Each row of a before or after table is a point. The points were changed in one or more steps. Then noise was added and the rows were shuffled. The steps act on how far a point lies along the listed directions, d1 being the first. Write out the steps. A step turns or swaps two directions, mirrors them in a line or flattens them onto one, adds a multiple of one to another, or multiplies one. Angles are multiples of 10 degrees, from the lower direction toward the higher: turns from -170 to 170, lines from 10 to 170 but not 90. Use the fewest steps. Two steps may share a direction if one is a turn and the other turns, adds or multiplies; they go together, in the order done. Otherwise the lowest direction goes first.

Directions:
(1): [ 46 -30]
(2): [30 46]
Before:
[[-48  33]
 [ 28  31]
 [-35  58]
 [ 60 -38]
 [-32 -23]
 [ 63 -38]
 [ 55  43]
 [-16   1]]
After, 8 rows:
[[ -5   5]
 [  2   4]
 [ 26 -55]
 [  3  -9]
 [-28  58]
 [ -2  16]
 [ 30 -49]
 [-19  42]]
Steps: flatten d1 and d2 onto the line at 150 degrees

Directions:
(1): [ -6  47  60 -10]
(2): [-47  19 -10  58]
(3): [ 35 -35  39  46]
(4): [ 51  47 -28  21]
Before, 8 rows:
[[-87   2  39  40]
 [  2   4  71 -27]
 [-39  20  62 -37]
 [ 11  52  -3  11]
 [  6  28  -7   0]
 [-44   2  39 -12]
 [-56 -20  33  13]
 [-10  -3 -29 -24]]
After, 8 rows:
[[-38  -8  -9 -69]
 [-33 -70  45 -46]
 [ 29  27  -3   1]
 [-46 -13  39 -76]
 [-38 -33  39 -55]
 [ 61  55  -2  -2]
 [ -7 -87  68 -62]
 [-20  10  19  21]]
Steps: turn d1 and d3 by 70 degrees; turn d2 and d3 by 130 degrees; multiply d4 by 1.6

Directions:
(1): [ 36  47  39 -44  38 -12 -57 -14]
(2): [-52  56  29 -13 -34 -43  18  41]
(3): [-14  32  25  40 -56  45 -31 -51]
Before (8 x 8):
[[ -5 -11  -5   0   1 -16  27   7]
 [ 24  49  35 -28  46 -15 -62 -21]
 [-11   6  -7  10  -3  12  -3  -3]
 [ -5   1  -5  10  -7   9   2  -3]
 [-12  11  -2  13 -21  -8  17  18]
 [  4  -9  -9  19   2  -2  11   7]
 [-18   9   7   3 -17  -2  16  -1]
 [-10   0  13   5 -28   3  12   1]]
After (8 x 8):
[[ -3  -3  -7  17  -7  11   3  -3]
 [-13   0 -11  14  -3   9  -2  -1]
 [ -8  -7  -5   4  -8   4  23   1]
 [ -4  -9 -11  25  -8  -1  17   9]
 [ -9 -17  -9   6  -4 -15  33  11]
 [ 49  78  55 -54  72 -21 -93 -27]
 [ -1 -15   3   7 -20   3  14  -1]
 [ -6 -11 -19  19 -11  -3  26  17]]
Steps: multiply d1 by 1.6; flatten d2 and d3 onto the line at 120 degrees
